Each row of a before or after table is a point. One or more steps were done to the points. Then noise was added and the rows were shuffled. The steps act on columns, c1 being the first. What was done? A step turns or swaps two columns, mirrors them in a line or flattens them onto one, adds a multiple of one to another, or multiplies or shifts one. Angles are multiples of 10 degrees, from the lower column toward the higher: turns from -170 to 170, lines from 10 to 170 but not 90. Use the fewest steps. Two steps may share a column if one is a turn and the other turns, adds or multiplies; they go together, in the order done. Otherwise the lowest column goes first.
In the rows, zero is written as 128.

Before (11 x 3)
[[ 80 127 209]
 [137 178 110]
 [ 73  92 187]
 [ 90 102 108]
 [ 53 131  66]
 [ 97 173 130]
 [168 153 111]
 [188 155 105]
 [143 133 134]
 [152 166 158]
 [165  73 136]]
After (11 x 3)
[[103 165 159]
 [130 121  31]
 [226 134 139]
 [ 85  39 141]
 [100 193 112]
 [146  68  49]
 [110 132 128]
 [ 94 174 175]
 [145 199 113]
 [172  89 130]
 [130 209 144]]
Steps: turn c1 and c3 by 150 degrees; multiply c2 by 1.6

Before (9 x 4)
[[ 94 143 114 145]
 [202 130  82  75]
 [166 136 153 135]
 [115 177 111 194]
 [211  69 190 177]
 [216 135 187 135]
 [111  86 191 141]
 [102 157 134 112]
 [168 185 171  66]]
After (9 x 4)
[[107 147 164  67]
 [155 103  52  51]
 [174 134  35  99]
 [150 135  91 109]
 [222 128 128 152]
 [164 142  59 174]
 [ 72 112  97 121]
 [105 137 164 127]
 [108 137 132 152]]
Steps: turn c1 and c4 by -160 degrees; turn c1 and c3 by 150 degrees; multiply c2 by 0.4

Before (14 x 6)
[[116 111 107 139 130 113]
 [132 141 142 140 141 138]
 [138 131 100 141 101 124]
 [127 130 127 117 117 118]
 [110 119 114 127 135 128]
 [142 137 133 138 144 124]
 [139 135 127 120 122 116]
 [117 133 156 102 145 229]
 [119 141 110 141 143 116]
 [112 137 107 126 117 116]
 [120 117 107 134 108 121]
 [131 113 130 138 142 132]
 [131 137 101 131 144 116]
 [144 129 103 121 142 114]]
After (14 x 6)
[[128 140 130 124 127 127]
 [118 133 106 148 135  99]
 [132 131 107 139 124 105]
 [130 122 104 125 125  97]
 [149 141 102 131 114 105]
 [122 133 128 147 132 133]
 [122 136 100 122 132  98]
 [137 123 127 118 121 115]
 [125 129 106 118 132 103]
 [115 125 112 137 138 118]
 [132 119 128 121 124 118]
 [114 146 109 122 138 103]
 [113 103 156 113 139 248]
 [125 143 144 121 132 150]]
Steps: flatten c1 and c5 onto the line at 140 degrees; turn c2 and c4 by -70 degrees; add 0.7 times c3 to c6

Before (14 x 8)
[[ 98 160 131 169 144 143 130 175]
 [ 91 113 136 140 106 116 157 116]
 [147 112 155 105 213 161 127 157]
 [102 117 118 176 132  81 190 162]
 [104 177  76 116 109 170 121 101]
 [138 156 155   7 155 146 167 148]
 [111 116 139 171 186 102 113  98]
 [158 195 131 145 133 118 117 110]
 [107 137 157 110 112 108 147  96]
 [107 139  93 146 102 146 208 128]
 [125  59 108  85 128 178 109 130]
 [109 125 125 159 181  91 129 166]
 [137 163 136 121  40 155  91 194]
 [115  46 128 121  93  95 171 159]]
After (14 x 8)
[[135 129 106  87 187  96 103 106]
 [150 113 114  68 132  99 181 173]
 [184 120 178 170 110 125 112 113]
 [128 172 187 113 133 114 113 114]
 [141 155 107 116 112 151 124 125]
 [ 97 138 110 167 213 141 141 139]
 [106  77  67  99  94 145 168 162]
 [151 127  95 113 108 122 139 138]
 [110  69  90 190 129 151 118 119]
 [121 168 137 186 155 237 162 155]
 [145 124 118  83 183 111 146 144]
 [129 156 152 156  39 125 138 137]
 [163 108 144 138 102 103 175 168]
 [165 150 132 127 145  84 151 148]]
Steps: turn c2 and c3 by -50 degrees; turn c1 and c3 by 150 degrees; turn c4 and c6 by -110 degrees; flatten c7 and c8 onto the line at 40 degrees

Before (9 x 9)
[[106 121  84 150 143 123 141 150 110]
 [118 124 122  78  89 135 116 167 119]
 [217 174  70 120 179  81 139 118 122]
 [148 136 129 137 104 153 113 161 151]
 [150 169  99 112 179  55  73 142 132]
 [142 124  79 113 176  74  85  85 140]
 [103   7 115 112 247  96 160 157 181]
 [135 109 132 149  85  99 159 154 125]
 [117 147 168 131  91 160 141 142  86]]
After (9 x 9)
[[128 124 174 160 140 139 136 124 106]
 [116 142 115 157  97 133 113 151 152]
 [100 167 141 130 216 103  71 152 135]
 [120 105 113 159 112  73 157 138 126]
 [ 89 122 167  88 200 113  87 102 147]
 [143   7 165 128 238 180 163 156 182]
 [138 122 139 116  85 110 111 186 120]
 [157 151  91 132  73 130 142 136  84]
 [ 25 173 133 117 199 123 137 123 123]]
Steps: turn c1 and c3 by -150 degrees; turn c4 and c8 by -40 degrees; turn c5 and c6 by 40 degrees
